Every row gives one point. The points of each table are mixes of a few directions, plus a little noise. How many directions does each table use, and how many do they share? Where both have some left over, give the other angles between the two spaces (their principal angles), to ten degrees, smallest first.
In the rows, zero is written as 128.

First:
[[187 160]
 [ 95 111]
 [ 49  86]
 [189 161]
 [118 123]]
Second, 4 rows:
[[187 160]
 [ 40  81]
 [134 132]
 [150 140]]
Directions: first 1, second 1, shared 1

First (7 x 4):
[[145 210 185  62]
 [131 142 138 117]
 [138 176 161  90]
 [107  28  58 209]
 [136 167 155  96]
 [118  82  96 165]
 [120  91 102 158]]
Second:
[[ 56 137 156  33]
 [107 131 136 101]
 [131 128 127 132]
 [214 117  95 240]
 [132 127 126 134]]
Directions: first 1, second 1, shared 0; angles 60

First, 6 rows:
[[127 131  96 180 171 181]
 [128 129 112 153 149 154]
 [128 128 120 141 138 141]
 [129 125 165  68  79  66]
 [128 130 107 162 156 162]
 [129 125 167  64  76  63]]
Second, 9 rows:
[[127 129 113 151 148 155]
 [138 139 116 159 144 112]
 [123 122 140 101 111 126]
 [110 107 157  59  89 145]
 [152 155  93 214 176 103]
 [149 148 134 142 120  46]
 [141 140 128 142 128  85]
 [122 121 137 106 115 132]
 [ 90  91 133  77 121 249]]
Directions: first 1, second 2, shared 1

First:
[[170 109 158 118 160 109 127 166]
 [200  95 209 127 149 175 110 160]
 [ 63 249 103 184  60  73 105  60]
 [108  80  66  93 131  53 153 135]
 [106 162 133 131 156 140 146 154]
 [168  87  83 109 174 111 121 149]
 [173 102 131 129 121 108 103 118]
 [ 70 171 179 140  99 164 154 128]
 [ 94  97  90 122 104 218 134  84]]
Second, 10 rows:
[[165  99 111 170  72  62 141  89]
 [130 101 185 180 100 136  58 179]
 [137  87 122  40 164 151  90 114]
 [148 234  73  78 165 143 178 200]
 [ 90 134 168 183 125 152 121 143]
 [ 46 116 160 160 155 169 161  65]
 [129  62 135  68 147 140  87  86]
 [126 164  88  83 157 133 175 114]
 [160 109 131 136 102 105  98 145]
 [149 173 106 181  93  89 170 145]]
Directions: first 5, second 4, shared 1; angles 50, 50, 50

First:
[[114 170 119 130 123  75 169 249 148]
 [121 132 121 122 128 124 137 121 105]
 [158 123 114 122 131 157  98 106 137]
 [ 93 126 185 166 120  82 157 211 206]
 [ 98 136 121 117 127 107 160 114  71]
 [126 112 129 124 130 145 119  72 103]
 [159 134 106 120 131 147 105 133 138]
 [141 124 138 138 128 134 114 146 168]
 [146 107 126 124 132 164  97  64 121]
 [124 116 120 117 130 145 123  64  83]]
Second:
[[125 149 126 165 113 121 123 111 136]
 [183 116  93  92 163 128 107 155 143]
 [ 77 115 168 119 124 159 149  78  95]
 [ 97 158 141 154 100 114 149 162 133]
 [117 174 135 167 142 111 146 151 161]
 [ 96  79 163 126 115 115 138  90 109]
 [200 105  70  73 138 148  85 149 118]]
Directions: first 3, second 5, shared 2; angles 60

First, 8 rows:
[[216  72 145 102 167  97 138  86 120 139 138 122]
 [102 126 116 164 131 182 139 163 145 134 100 129]
 [ 71 155  47 131 131 192 123 160 160 128  92 123]
 [137 161 165 108 107 107 141 107 117 107 106 141]
 [136 165 160 134 120 106 110 107 153 110 169 124]
 [128 159 128 114 100 117 135 142 144 148 164 151]
 [130  92 156 121 130  90 127 110  71 116 108 120]
 [104  94 106 150 139 132 111 147 115 141 145 114]]
Second (8 x 12):
[[105 133 123 142 111 122 117 153 133 149 174 134]
 [146 100 152 119 130 130 157 125  90 126  71 137]
 [176  55 139 154 176 143 132 118 121 134 114 107]
 [109 137 136 144 111 127 124 150 129 140 154 135]
 [122 151 151 125 113 133 142 126 121 112  94 138]
 [132 131   7  31 147  84  92  88 133 139 168 114]
 [122 172 153 135 119 142 133 116 148  97 101 128]
 [112 145 162 172 119 146 125 148 148 125 148 129]]
Directions: first 6, second 4, shared 4

First, 9 rows:
[[141 145 122  57  96  93  96 137 193 209  64  49  99 169]
 [139 160 106 147 150 153 144 145 100  77 189 171 148  91]
 [124 108 126  94 109  97 109 103 157 177  75  74 121 164]
 [126 129 132 138 131 135 131 132 122 120 135 140 128 122]
 [176 194  18  69 143 103 120 115 127 107 182 109 182 110]
 [ 63  28 235 215 124 152 148 103  98 125  79 165  97 147]
 [153 169  78  93 132 117 122 133 139 126 150 112 146 119]
 [ 98 108 233 172 112 166 135 181 140 147  96 154  65 126]
 [122 115 104 170 154 139 150 101  77  67 177 176 168 103]]
Second:
[[106  86 143 173 141 137 145  99  91  95 139 162 144 123]
 [ 83  42 160 224 156 149 164  65  50  57 150 201 162 117]
 [185 240  87   7  93 101  82 208 227 219 100  37  86 143]
 [128 130 127 126 128 127 128 129 130 129 127 127 127 127]
 [146 164 114  90 116 121 114 155 160 158 120  99 114 133]
 [163 197 104  53 106 112 100 178 189 183 110  73 102 138]
 [117 108 135 149 134 132 135 114 111 112 132 144 135 125]
 [ 99  72 149 190 146 141 151  87  78  82 142 173 149 121]
 [122 116 133 141 131 131 133 119 117 118 131 137 133 126]]
Directions: first 3, second 1, shared 1

First, 10 rows:
[[103 195 159  78  99  77 105 159 156 129  93 131 128 143 140  77  89 161]
 [144 142 114 164 147 202 156 145 149 108 172 101 121 138 134 114 153 167]
 [119 107 119 116 139 126 122 115 119 145 134 106 147  97 118 136 117 114]
 [124 134 135  85 121  82 102 159 142 152 108 111 146 128 136 101 116 133]
 [ 93 160 160 112 117 141 134  64 116  86 112 155 125  92 111 132  72 135]
 [122 103  88 165 141 130 127 124 108 177 148 108 128 119 116 167 148  91]
 [153  98  96 189 142 166 150 130 117 135 157 132 109 150 127 161 178 110]
 [162 103 136 152 122 133 142 124 119  96 119 176 105 163 136 146 159 116]
 [152  94 120 116 140 121 120 154 133 142 133 109 143 131 136 120 150 125]
 [110 147 152 104 111 105 122 106 123 112 104 152 126 119 123 125  97 127]]
Second:
[[106 109 125 154 150 181 133 147 121 116 133 104 133 109 122 113 137 138]
 [117 200 121 142  80   7 154 114 168 131 131  88 143 148  82 136  72 104]
 [123  97 139 124 127  78  99  80  79 111  41 202 101 169  97 162 146  75]
 [154 128 119  98 148 181 121 126 134 146 162 123 128 121 160 121 148 162]
 [128 112 144 127 110 102 125 138 119 124 110 161 122 129 138 134 124 110]
 [137 147 131 122 108 112 141 149 152 138 159 114 138 117 146 120 110 139]
 [117 109 125 139 149 170 124 131 116 120 123 122 126 120 124 123 143 133]
 [126 130 121 131 140 149 129 125 130 128 136 113 130 125 124 124 133 137]
 [142 120 127 113 139 172 126 142 133 138 157 125 130 114 158 118 140 153]]
Directions: first 5, second 4, shared 1; angles 50, 60, 90
